Each row is a point. The window is the flat piece filled in between its corners: a triangle in 3 columns, a solid with four corners in 4, and so on. A path goes straight from each point to the next, and from the last back to the first. List the points from which the path goes on through the window.
In the rows, zero is written as 128.

Window (3 x 3)
[[156  83  91]
 [103 168 138]
 [151 165 143]]
Path:
(1): [124 208 119]
(2): [114 137  86]
(3): [136 118 160]
(4): [ 83 167 180]
(5): [158 161  84]
(6): [139 249 141]
(7): [ 71 124 155]
(8): [149  95 131]
(9): [127 101  64]
(10): [137 189 107]
(11): [136 167 176]
(12): [ 79 160 184]
(13): [131 169  99]
(14): [125 223 147]
(15): [103  92 142]
(16): [139 139 150]
Through the window after points: 4, 12, 16

Window (4 x 4)
[[100  84  89 156]
 [ 78 203  79  61]
 [135 120 138 189]
 [186 100 122 177]]
Path:
(1): [149 179 102 206]
(2): [132 164 105 156]
(3): [137 137 131 112]
(4): [ 97 148 108  44]
(5): [ 94 203  73 158]
(6): [141 142  92 177]
(7): [ 99 104 169 149]
(8): [162 102 136 155]
Through the window after points: 4, 6

Window (6 x 6)
[[164 124 127 128 132  75]
 [166 107 161  57 138  93]
 [161 163 134 118 187 114]
 [101  73  98 123  91 191]
 [128 108 187 115 147  53]
 [ 94 152 107 148  75 166]]
Path:
(1): [113 135  68 125 167  79]
(2): [114 114 150  95 119  71]
(3): [174 104 240 167 202  55]
(4): [152 116 181 127 141  69]
(5): [ 62  95 162  78 149  58]
(6): [102 130  75 106 117 123]
(7): [165  94 168 123 136 129]
(8): [154 101 206  69 109 128]
Through the window after points: 2, 4, 6

Window (8 x 8)
[[ 97  48  71 126 109 175 197  76]
 [182  99 101 159 211 118 135 176]
 [128 125 218 175 156  83 120 111]
 [ 86 171  67  87 106 140  96 171]
 [144 168  85 146 156 163 146 155]
 [166 119  99 171 127 121 123  84]
 [ 75 186  44  97 151 102 139 178]
 [218 148  89  70 166  79 154 149]]
Path:
(1): [ 78 152 157 114 217 129  99 131]
(2): [157 105 141 172 108  97 154 106]
(3): [106 141  95 178 101  91 117 153]
(4): [143 124 147 108 198 178 142  79]
(5): [158 159  86 107 190 129 149 146]
(6): [182 136  99 162  50 128 139 158]
(7): [151 105 122 151 135  89 171 202]
(8): [115 132 131 118 149 123 103  72]
(9): [ 96 151  87 129 218 136 131 124]
(10): [158 169 104 120  85  84 115 181]
(11): [229 148  44 167 134  89 162 193]
(12): [ 99 135 111  41 174 143 132  90]
Through the window after points: 1, 5

Window (9 x 9)
[[165  95 174 155 147  95 127 111 146]
 [165  55  71 166 117  88  28 168  95]
 [121 112 144 161 213 158 167 119 190]
 [132 134 125 210 134 175 118 130 144]
 [102 144  91 150 102 127  93 145 176]
 [123 174  89 102  68 121 135 180  65]
 [175 174 155 143 199 141 144  96 163]
 [172 117  73 188 147 135 169  33 161]
 [ 83 105 115  71  96 169  56 129 134]]
Path:
(1): [103 131 162 145 196  82 123 128 110]
(2): [122 133 117 171 134 123 106 145 110]
(3): [174 105 115  65  99 151 116 170 165]
(4): [147 136 108  89 127 174 117 149 185]
(5): [ 51  90 134 166 111 129  57  96  66]
(6): [ 94 125 114 187 122 134 126 130 137]
(7): [249 146 146 164 189 231 112 126 169]
(8): [183 154  95 153 106 165 157 124 145]
(9): [107 136 107 134 139 100 117 114 109]
(10): [109 119 145 171 137  41  49 124 103]
(11): [187 111  93 144 156 158 112 136 145]
(12): [211  72 132 153 106 125 116 162 199]
(13): [ 85 152 111 144 170 147  88  83 120]
(14): [ 91  99 119 135 175  63  86  61 118]
(15): [184 115 166 164 145 151 152 148 170]
(16): [174 133 103 167 136 209 178  78 218]
Through the window after points: 4, 6, 8, 10, 14

Window (11 x 11)
[[149 202 185  66 135 197  64 124 129 110 195]
 [111 134  61 108 124 195  64 132 138 101  99]
 [ 84  95  91 118 142 152 139  94 168 138 138]
 [170 165 228 103 148 133 189 228  15  67 181]
 [ 61 121 183 224  74 112 140  50 133 138 210]
 [127 192  28  46 180 101  89 113 104  76 113]
 [150 114 159 194 125 184 117  84 116 159 201]
 [165 176 106  97 100 172 114 158 150 114 179]
 [169 150 170 189 148 189 169 146 148 106 119]
 [155 175 155 134 117 190 169 145  95 153 116]
 [ 96 170  90 131 171 200 154 140  91  85 159]]
Path:
(1): [ 80 185 163 149 161 142 118 154 115 146 158]
(2): [108 159 146 157 166 161 141 147 125 120 156]
(3): [145 143 144 155 105 166 148 104 120 107 146]
(4): [146 160 153 128 115 198 148 129  91 107 153]
(5): [142 185 171  97 191  75 155 227  99 165 126]
(6): [113 146 149 164 137 166 125 145 110 131 162]
(7): [152 134 151 127 113 191 154 110 129 120 165]
(8): [180 152 103 105 112 196 128 140 101  75 165]
Through the window after points: 2, 4

Window (12 x 12)
[[118 151 121 151 107 117 149 106 113 167 115  85]
 [182 135  62 145 142  71  72  92  53  94 141 107]
 [ 93 169 138 170 102 172 184  84 177  99 161 167]
 [170 162 151  82 183 107  86 157 118 124 163 126]
 [118 105 178 121 116 123 139 149 217  47 200 132]
 [147  77  96  79 159 210  84  98 122 102  98 113]
 [125  92 137 151 173 202 134 206  49 151 111  93]
 [135 133 182 136  98  93 112 127 106 105  89 168]
 [112 167 136 105 171 130  61 213 120 106 124  78]
 [ 74 124 223 149 184 106 149 115  55 135   7 124]
 [ 90  89 160 147 149 155  91 107 145 130 122 148]
 [ 59 115 137  91 165 101 143 101  98 149  36 173]]
Path:
(1): [ 95 110 152 122 106 138 111 120  60 150 184 126]
(2): [ 71 148 167 114 106 103 127 126  73 121 135 143]
(3): [151 116 146 138 135 119 112 131 136  99 109 137]
(4): [148 153 102 120 146 113 137 138 161  96 105 144]
(5): [ 92 130 173 128 139 129 111  93 105 121 131 135]
(6): [ 77 154 134  85 115 192 110 132 120  89 154 120]
(7): [166  90 143 203 162 107 174 100 157 136  94 160]
(8): [135 105 131 144 163 143 115 146 121 146 110 123]
(9): [ 66 144 146 109 141 168 130 123  36  48 148  86]
(10): [118 110 155 107 143 148  84 123 103 104 126 121]
(11): [150 120 112 135 159 101 145 150 151 139  88 115]
(12): [111 131 146 139 171  97 124 132 128 115  62 133]
(13): [127 114 137 115 138 134 105 102  71 113 122 124]
(14): [139 157 168  84  98 101  83 128  64  95 160  72]
(15): [147 115  51 190 178 126 124  95 131 111 104 171]
(16): [149 141 114 123 218 147 118 141 200  77  45 110]
Through the window after points: 2, 6, 12, 14

Window (14 x 14)
[[160 162 198 157 124 133 115 116  70 191 139 222 203 197]
 [ 76 130 129 126 168 120  77 120 208  81 127  99  74 129]
 [192  65 163 138 120 105 162  86  97 126 145 225 173 158]
 [ 93 132  90 130 123 113  95  51 136  97  55  86 113 164]
 [125 116  86 186 158  78 114 160 142 102  99  71 124 169]
 [ 58  97  51 112 132 123  80 142 116 150 116  64 113  84]
 [156 121 249 131 101 118 163 123  58 104 120 154 191 154]
 [148 113 104 125 148 145 120 103 179 181 101  34 119 117]
 [224 151 170 130  87 129 104 104  48 117 182 164 149 172]
 [163 169 152 154  72 159 187 111 100 113 174 190 219 161]
 [123 111  92 122 207 187 111 121 110  97 102  92 135 150]
 [107  82 109 154  98 180 109 148 144 126  83  99  72 170]
 [111 159  81 116 164 119 153 137 130 134  72 100  47 113]
 [203 141 164  58  82 124 137 158  95 137 127 197 225 198]]
Path:
(1): [138  71 128 121 112  96 130  98 110 146 113 116 125 205]
(2): [ 54 115 115 113 148 149 171  92 132 149 148 110 144 194]
(3): [205 157 139 170 120  92  65 134 100 112  62 148 128 130]
(4): [181 134 120 162 152 125  84 162 124 125  88 161 161 123]
(5): [ 91 130 158  93  94 136 178  89  91 110 160 134 137 190]
(6): [138 152 113 120 135 124 166 111  89 156 119 138 132 186]
(7): [166 112 143 132 114 137  99 129 106 114 107 138 155 137]
(8): [157 206 128 157 135 194 122 157 103 114 108 142 159  83]
Through the window after points: 2
